Each wall is flat, endless, passes through zero and stands at right angles to its row. A trip goes straight from one point to another. Which walls does it cross, in order?

Walls:
(1): [-30 -43]
(2): [35 28]
(3): [ 9 17]
Trips:
[ 45 -21] to [-49 -26] => 3, 1, 2
[-21  -5] to [-30  19] => 3
[-36 -11] to [-60  -5] => none
[-12 -48] to [-11 -24] => none
[ 30 -12] to [-18  -1] => 3, 1, 2
[-4 21] to [ 6 26] => none
[ 26 -24] to [ 4 25] => 1, 3
[37 -3] to [-18 -22] => 3, 1, 2
[  6 -13] to [37 17] => 2, 1, 3

Walls:
(1): [ -8 -14  10  20  -7 -11 -12 -31   6  10  -7 -18]
(2): [-11  15   4   1   5  25 -10 -10 -11 -19  -9 -11]
(3): [ 20   8  13  -4 -25 -13 -25  35  -7  -9  18  22]
Trips:
[ 28  -7   0  13   8  25   5  -6  28 -22   5   0] to [ -4  -5   9  23  10  29  18 -20 -17   6   7  23] => 1
[-16   2  -9   0   9  11 -16  17   7  15  -4 -10] to [ 11   4 -18 -14  11 -10  -2  -4  42   4  11 -16] => 2, 1
[-23   2  16  20  -9 -15   5   1  18  -4   5  24] to [ 24  31  -4  -4  11   5 -11 -18   6 -14 -29 -46] => 2, 3
[  1  16 -35  25  13   0   7   0  12 -23   4   0] to [-16  20  -2  -6  -7 -14  -5   9 -26   3  22 -21] => 3
[ 15   4 -19 -14  -1  19 -28   1  13 -12  17   1] to [ -8  -5  20   3 -20  -4   1   5  11 -60 -22  -5] => 1
[ 14   2 -10   7  12   5   7  13  -8 -39  27  10] to [ -2 -10  -6   1  20 -16  -8 -13  29  -6  -8  35] => 2, 3, 1

Walls:
(1): [ -6 -32 -41  35  -2   3   6   9  31   6  19  -6  -6  41 -60  14  -6   5
  20 -16  28   0 -24  -1 -31 -26 -29 -14 -16  22  19 -21   7  28   4   8
  47  26  -4 -12 -13 -25   0  15   7  22  -4  10]
(2): [ 11 -25  -3 -17  10 -27  -9  18 -10   8   6  18 -13  -6  -1 -15  20  -7
   0  32  -8  -1  30  17  -4   6  14   7 -17   2  21  21  10   2  39  26
 -13  23 -20  18  39  -8 -25   7  -1 -14  10 -12]
(3): [ -5 -40 -25  46  -1  -6   8   2  12   2 -11 -31 -16 -42 -13  13   6  15
  -7 -33 -17 -32   2 -24  14  -4   2  27  24  10  19   3  -7 -29 -10   1
 -19 -23  16   4   3  -6 -19  -4 -17  -3  -2 -21]
(4): [  4 -11  -6 -27  10 -11   1 -15  17  36   6  -5  -2   4  -4  -7   6  -3
  13 -23  12 -22  15 -34   1 -12  16   8   5  -5  23  34 -25   9 -15   4
   9   1   3   2   7  16 -11   5   7   3  16 -20]
Trips:
[ -9  -7  18   0 -12   1   3  16   1  23  16  -2   9  -1 -15   5  10  30
   7  49   2  39  18   0  -2  -3 -23  -5 -16 -20  -6 -11  12 -11 -13   7
  40 -24  -6   9  18   6   1  17 -24  -6  20  -3] to [-33 -16  -1  -3 -28  16   2   3  48 -43 -22 -14 -10   8 -12  14 -20  11
  15  -5   4 -11   2 -12  15 -26  -1  -7 -11   9 -20  -9 -16  -5  13 -10
  -9   4  27  17  13   2  10   4   0  16   2 -39] => 2, 3, 4
[ 17  22 -53  30  12 -21 -14 -11  12  -1 -17   3  31 -12  11 -19  25   2
 -17  12  -3  22  -8 -12 -21 -34 -41 -32   7   9 -18  -3  16  44 -21 -19
   3   2  21  -2 -23 -31  43   1   5 -18  -3  28] to [ 18 -32 -12  44  13 -15 -19  -8  18 -37  30  16  15  11  22 -11 -15   8
 -23  33   7  13  34 -12 -37 -18  -3   7  -2 -20  -9   2   4 -16 -15 -14
  43  -6  21 -19  -1   8  22  51  23   3  -6 -16] => none
[ 12 -20 -27  -3   7  -9   3 -26  20  13  27  14  15  -8  16  27   3  -5
  27  -4   8 -14   6 -21  13  22   7   5   8  -3   9  27  12 -25 -13   6
 -25  -1  -7   0   1   1 -20 -52 -30   1  -8  -3] to [  9  12  15 -17  53 -21 -12 -10 -20   2  -9   7  -1   8 -11  34 -10   6
 -36  14   3  16  26 -14  15 -12   8  35  24   4   2 -18   6  -8  32  12
   1 -21   2  22  35 -44 -24 -10 -18  32  12  -9] => 4
[ 11   9 -19  36   1  -5 -23 -14  12   5   8 -12  -8 -28   7  16   7  38
   3  -5 -14  -1  -6  40 -20 -15  33 -19   4  24  16  11   9   7  -5  -5
   8   8 -39  -7 -15  37 -12  -5 -26 -11 -20   1] to [-13  -5  21  -3   3   5 -14 -24   2  -4  28  27  -8  14  15  -8  28  10
 -17 -14  -7  -7  -6   4  14   0  16   0  10 -11   0 -20  -5 -22 -53   6
   7  14  10  13   7  -5 -13 -25  15  11  10  -6] => 2, 1, 4
[ 15  -2  -4 -28   1  34  22  20  12 -27  11 -10  19  17 -25  16   3 -24
 -12   0  16  -4   1  15  -1  -8  23  -6 -19  31 -33  -9   7  23  16 -11
 -16 -11  19 -29  11  26 -19 -12   4  20   2 -24] to [ -5   3  10  -8  12  -8 -10  10  -7  -5   3 -17 -17  19 -22   3  -2  14
   4  13  46 -28   8  24 -19 -37 -30 -21 -21  -8 -13 -13   9  12  -2 -20
  -7  -6  28  14  17  44   2   8  -9   2  -2 -17] => 4
[ 22 -17 -23  17   6  10   4  -8 -13 -25  -6  10  13  27  32  18  18 -14
 -23  39  11 -29  -3  -5 -26  32  28  27  -4 -31 -37 -28  -3  -7 -10  38
 -11  16   0  13  24 -15  13 -12  13   7 -19 -29] to [-13  10  15 -49   4  30  18  -9  -7 -35  14  -9   1  20   1  10  33  16
  41  -9 -10  20  43   8 -25   7  -7 -10   8 -13 -11 -46   5  12  -8  22
  13  10  -3  23 -14   4 -20  12  10   6  11  16] => 1, 2
[ 24   4 -11  23  10 -18  -4  28   3 -13   4   5 -10  34   4  -8   8  19
   3   2  -5  23   7  22 -25   3 -10 -42 -15  28  -5   3  13  -7  26 -11
   4  17  -2  14   7  26  18  -1  25 -16 -16  18] to [  4  -2  25  19  -1  35  25   1  14  16 -15   9 -26  -4   2   9 -24  -3
  -1  15   1  23 -23   1   5   4 -22  15   3  -2  -7  31   6  -4   0  14
   1   3  -7  -1  27   0  11   2  22  -3  31  -4] => 1
[  6  22 -27  -4 -18  -4   8  54  -8  31 -12   5  31  16  -7 -10  -5  -6
 -38   6 -26  -9 -17 -25  17 -20 -10 -24   1 -17  12 -12   5   9  12  43
  -4  22  23   1  16  24 -38  -2  27  20  -9  14] to [-23 -14   8 -28 -24   5  10   7 -27   6  -6   5 -15   2  25 -12 -10  21
  32  18  10   5   9  -1  -9  -1  17   1   2 -39   1   8 -12   7 -26   1
   2   6  -7  21  -5  16  14 -19   5 -31   4  -3] => 1
[  3 -35   4  -4  30  14 -13   3   9  19 -18 -28 -30  18 -21  15   7 -12
 -23  -1  -9  51  13  14   2  26 -16  44  16   5 -16   5  36  -3 -26  25
  15 -18 -23   6   8  16 -26   3  -1  -7  17  10] to [ 17  -8 -11 -51  15  18  -7   4  14  13 -15   6 -19 -13   0  12   7   2
  19  35 -11  -9 -54  -5  23  -4  26   9  11  -1   5  -9 -17  -1   4 -16
  -8   5   2   5 -25  30 -34  12   9  18 -24 -39] => 4, 1

Walls:
(1): [ 18   4 -10  17   3 -28  25   7 -11  15 -15  -6  13  -2 -24 -19 -14   1
 -22  11 -14  -4  -6 -15  30 -22 -36  30 -29  -4  -9  -2 -30 -10  14  15
  -5 -38  -8 -33   8   8  10 -18 -14   1 -20  38]
(2): [ 11  12 -17   9  -4   9 -14 -39   2  -2   1  16 -14  -7   5  31  10   5
 -14 -13  35 -27 -14 -53   9   4 -10  -6   6  -6   1   5  22   8 -28 -13
  -3 -10  -4  16 -20  22 -18  -1  -1   7  -1  -3]
(3): [-54 -11 -13 -20  -2  13  26  -6  16  27   0   4  25  15 -24  36 -20  -7
  -4   2 -10 -18  14 -19  -5 -44 -25 -27  -7  10  30   0  27 -20 -17   2
   9  33 -23  -6   0  17  12   8   7   3 -27  -6]
(4): [ -1  27 -35 -20  -4   3   5  -3  -3  28   9  -3  -2  -3 -52   0 -12  18
 -11  32  20  22  10 -16 -25   1   1   2  -9   0 -24  14  16 -21  19  -1
  11  12   7  31   9   1 -17 -18   0  26 -37  -4]
(5): [  6  -1  -9   0  -5 -38  -4   0   5   7  16 -17   8 -37   1  13  12 -31
  15  -3 -26   9 -30  -2  23   5 -35 -11 -19 -21  16  -7   3   5  11  17
 -16 -20  -5  -6 -11 -11 -24   5 -12   4  30 -10]
(6): [  4 -12  -7 -13  34  16  30 -30 -22  -1   0   4 -24 -38   7 -13   8   6
 -23  -1  14  15 -27  -1   5  26 -17  10  -4  15  11   0  10  15  12   0
 -29   6   6   3  -5  19  -7 -18 -12  -9 -14 -25]
(7): [-20  13  13 -39   2   9  32 -13 -24   3  -4  34   8   8   0 -43 -18 -17
  27   4  13   5 -17 -20 -16   1 -18  -5  13  -6 -36   6  14  -5  15 -10
  35   2 -22  -1   3  -1  20  -5 -13  16 -17 -17]
(8): [ -5  18  -2 -20  -5 -40  15  60 -20 -14  -4 -20   2  19 -12 -23  18 -20
  29 -27   6 -34  23  17   8   8 -20  10 -12  -4 -17  -3  -8   3 -28  37
  -4 -29   0  14  -5   6 -14  -1  17  -6  44 -15]
Trips:
[ -8  -4 -22  -2 -11  -7 -20   0   4   7   1  -6   5  23   7 -27 -33 -12
 -17  19 -40  11  11  19 -25 -16 -12  -8  15   8 -32   2 -20   0 -15  17
  13 -22 -27  27 -22  15  -9   6  12  13  19  44] to [ 21  25  19  40   2  22  46   6   3   4   6   4  38 -13  -3  15  14  17
 -16  17  -4  20   6  16  11 -22   9  -5  20  -2 -10 -10  -4  11   3  -2
  28  26 -15  -6  10  -2   1  -8   1  12  -1  27] => 8, 7
[ 31  12 -41   7  -3  19   6  13   5 -32 -11 -11  -5  -6 -11   3  -8  16
  18  19   3   1  -7  22   6   8 -19 -12  10 -12  -8  -3  22  16 -28   2
  10   9 -20 -27 -16  -8 -39  27  -5  13   6  -1] to [ 11   8 -21  -2  28  -7 -21   3  -9  -2  27   0 -46  28  26 -11  -8  -9
 -20 -16  22  -5  31   5  10  -8  22  11  -6   1  -3  26   7 -12 -14 -11
 -20  -8 -12  16  14  -8   2  16  14 -16 -20  -2] => 5, 6

Walls:
(1): [  3 -15  19  10  12  30 -10  14  -4  -8  -7 -33  10 -17 -28 -22  -5 -12
  18  -1   6 -16  11   0 -10  49  -4  21  -6 -11  21   2 -14  -8  -4  -9
 -13 -13  -2  -8 -11 -30 -10   7  13  -8  -5   7]
(2): [  8 -11  -6  10  -8  29 -24 -31  16  -4  -3   4 -27 -16  -9 -19  49  20
 -16   7  10 -11   8   2  17  -2  13   2  -6   4 -24  16  11  10 -24  11
  -9 -48 -18 -12   1   7  -2  30 -10 -25  -8  13]
(3): [-16  -6 -20  -7   3  17  12  35  21   0 -27   9  -7 -22 -11 -13  11 -23
  28  20  -9  21  25   9   5 -15  -1  16  -7  -1 -13  -3  35  12 -24 -14
 -10  21 -22  -1 -26 -21 -12 -21  -4  -8  27   8]
(4): [  2 -16  19   5  20  -5 -23  -8   6  -5 -20  14  -9   2  15 -23 -17  34
   2  -6  -1  14  21   1  -4   9  -6  -8  33 -10   3 -11   1  11  -9  16
  26   7  -1  18   7   7   3 -31   6  21 -11  14]
(5): [ 24  19   6 -15   1  -9 -10  26  15 -31  23  46  15   7  -6  27  21  31
  11 -23  25   7  -4 -30  -4  14 -16  -1  -1 -22 -23   6 -15 -39   1   6
 -20  13 -18  22 -19  13  -4  -2 -33 -31  -2 -19]
Trips:
[ 19 -10   6  15  21 -18  15   1  18 -18  -3   2   1  24  12   6 -17   8
   4   7 -23 -11   2 -28  11   9   1   6  -4 -22 -13   4  -3  -1 -23 -12
  -4  14   9  -3 -11   7  17 -31  -5 -35  17  -9] to [  6  -8 -11  21  16 -10  11 -11  21 -28  -9   6   1 -23   9  -8 -27  18
  15  39 -12  -4 -28  18   3 -18 -12 -32   3  16   3  13   8  11 -26  -4
  -9 -27  -7  11  16  -8  21  14  -7  10  22 -13] => 2, 5
[-20 -13  -7   7 -15  11  -9 -31 -11  18  19  19  24 -13 -12 -26 -40  -1
   3   4  -6  21 -13  -9  18   6   7  -1 -11   2   8  21 -10 -12 -12   5
   5  -4  22 -22  20   7   1  30  -8  15   2 -13] to [ 19   5 -16  -1   2  -9  -1 -26 -20  15   3  21  -3 -12  11  -8   0 -23
  -5  -9 -10  -5   4  23   5 -40 -14  -3  -9  12  10 -38 -10  -2  18  -5
   3 -26   1   7  16 -14   1  -8  13  22  21  -9] => 1, 2
[ 41  -6   2  -9   9   4 -10 -13  31 -18  23  19  12  -7   3   9  -5 -27
  15  -2  -9 -18 -28 -24 -20  23  -3  -4  -8   0  -7  16  23  -9  12  -3
 -10  21 -15  14  -6 -16 -10  14  10  20  -5 -12] to [-17  -7  10   7   1  23   4   1 -10 -20  -4 -21 -26  12  24   3  -2  -8
  10  -8   4   1  12   6  16  -5  -3  -4  13 -13 -15  15  17 -13  18 -14
  -5  -5   1   0   7 -11 -28  -3 -26 -12  -3   7] => 3, 2, 5
[ 25 -15  14  -5  16  14  -3  11  -7   0  19  17  17   4  25  27   9   9
 -16  -8 -18 -21 -14 -20 -35   3   0  33   4  -5 -12  13  11  -2  12   9
 -24  18  -2  -4 -29  18   3  -3  14   2  11  -5] to [-30  -9  15 -11  24   2  10  -3  -6  17  24 -28 -23  44  -8  -7  24  16
  -9 -11 -16 -13 -27  -4   9  -9   7   7  -5 -19  11  -2  -8   4  30 -13
 -19  34  27   8  16  -9 -13  25 -28 -17  31  13] => 5
